Rows are points. Two turns around zero, p and q, are shown by what they do to some points. Write where each new point lands after one turn and then the other. Backwards means that the second turn is done in reverse. Each puzzle has new turns, and all numbers are rounded.

Turn p:
[ 0.86  1.11 -1.87] => [-0.63  2.22  0.40]
[-1.32 -0.58 -0.52] => [-0.10 -0.12 -1.52]
[-0.84 -0.20  1.45] => [-0.18 -1.67 -0.17]
[ 1.30 -0.32  0.94] => [ 0.90 -0.43  1.30]
Turn q:
[0.32 0.99 0.33] => [ 0.27  0.63 -0.85]
[-0.56 -0.69  0.20] => [-0.42  0.00  0.81]
[ 0.77 -1.37  0.15] => [ 0.94 -0.52  1.16]
[ 0.50  1.60 -2.31] => [-0.21 -1.55 -2.39]
[-1.03 -0.53  1.63] => [-0.57  1.44  1.26]
Where do these land?
q, then p: [ 1.69 -1.13  0.09] => [ 1.39 -0.12  1.48]
p, then q backwards: [-0.48 -0.52 -1.64] => [0.25 1.62 0.70]
q, then p: [ 0.23  1.43 -0.01] => [-0.45  1.34 -0.30]
p, then q: [-0.22  1.10  1.89] => [-0.59  0.51  2.06]
q, then p: [-1.22 -0.89 -0.33] => [-0.11 -1.35 -0.74]

Turn p:
[ 0.55 -2.48 -0.14  0.64  0.33 -0.16] => [ 0.42 -1.49 -1.80  0.99  0.39 -0.49]
[ 1.10  0.29 -0.58 -0.10  1.65  0.07] => [ 0.14  0.85 -0.35 -0.14  1.26 -1.37]
[-1.14  0.13  1.08  0.40  3.68 -0.83] => [-2.82 -0.43  0.59  0.35  1.29 -2.57]
[-0.05  1.05  1.61  0.90 -1.03  0.15] => [ 0.40 -1.01  1.92 -0.51 -0.10  0.68]
[-0.52 -0.37 -1.10  0.97 -1.47 -0.73] => [ 0.46  0.06 -0.09  1.66 -0.42  1.45]
[ 0.90  0.83 -0.55 -1.90 -0.88  0.24] => [ 1.10  1.53 -0.22 -1.18 -1.12 -0.01]
[-0.40 -0.40  0.46  0.52 -1.45 -0.34] => [ 0.41 -0.91  0.35  0.52 -0.81  0.98]
[-0.80  0.97 -0.73 -0.60 -1.57  2.22] => [-0.02  0.91 -0.17 -1.67 -0.16  2.49]
[ 0.38 -0.02 -0.06 -0.84  0.74 -0.62] => [-0.06  0.51 -0.24 -0.02 -0.32 -1.17]
Turn q:
[ 1.26  0.50  1.75  0.92  0.68 -0.17] => [-0.25  1.57  0.76  1.61 -0.70  0.28]
[-0.37 -0.47 -2.03 -1.52 -0.58 -0.94] => [ 1.10 -1.89 -0.99 -0.75  0.52 -1.18]
[-0.39 -1.37  0.30  1.83  0.77  0.08] => [-2.18 -0.41  0.51  0.38 -0.82  0.24]
[-0.24  0.33  1.25 -0.71  0.64  0.57] => [ 0.11  1.25  1.02 -0.39  0.36 -0.28]
[ 0.50 -0.93  0.99  1.16 -0.68  0.43] => [-0.69 -0.29  1.01  0.87 -0.27  1.29]
[-0.53  1.74  0.05 -0.27 -1.75 -1.49] => [ 2.23  0.01 -0.76 -0.62 -1.51  0.66]
[-0.23  0.20 -2.31 -1.42  0.90  1.53] => [-0.31 -0.23 -1.55 -1.10  2.42 -0.99]
Where do these land?
p, then q backwards: [-0.66  1.42 -0.73 -1.25 -0.10  1.49] => [-1.55  1.24  0.74  0.51  0.30  1.39]
p, then q: [-0.15 -0.52 -1.52  0.68 -0.83 -1.46] => [-1.01  0.22 -1.12  0.79 -0.52  1.64]
q, then p: [-1.51 -1.38 -0.51 -0.13 -2.05 -1.96] => [ 1.57 -1.67 -2.13 -0.26 -1.63  0.14]
q, then p: [ 0.68 -0.56 -0.05 -0.63  1.80  0.53] => [-1.23  0.09  1.05  1.11  0.09 -0.91]
q, then p: [-0.13  0.60  0.43  0.90  1.21 -0.53] => [-0.11  0.58  1.06  0.50 -0.60  1.02]
q, then p: [ 1.16  1.33  0.95 -1.26  0.07  1.29] => [ 0.21  0.85  1.35 -0.78  1.63 -1.19]
p, then q: [ 0.60 -0.89  1.44  1.69 -0.10  0.65] => [-1.37 -0.83  1.34  0.90  0.61 -0.98]
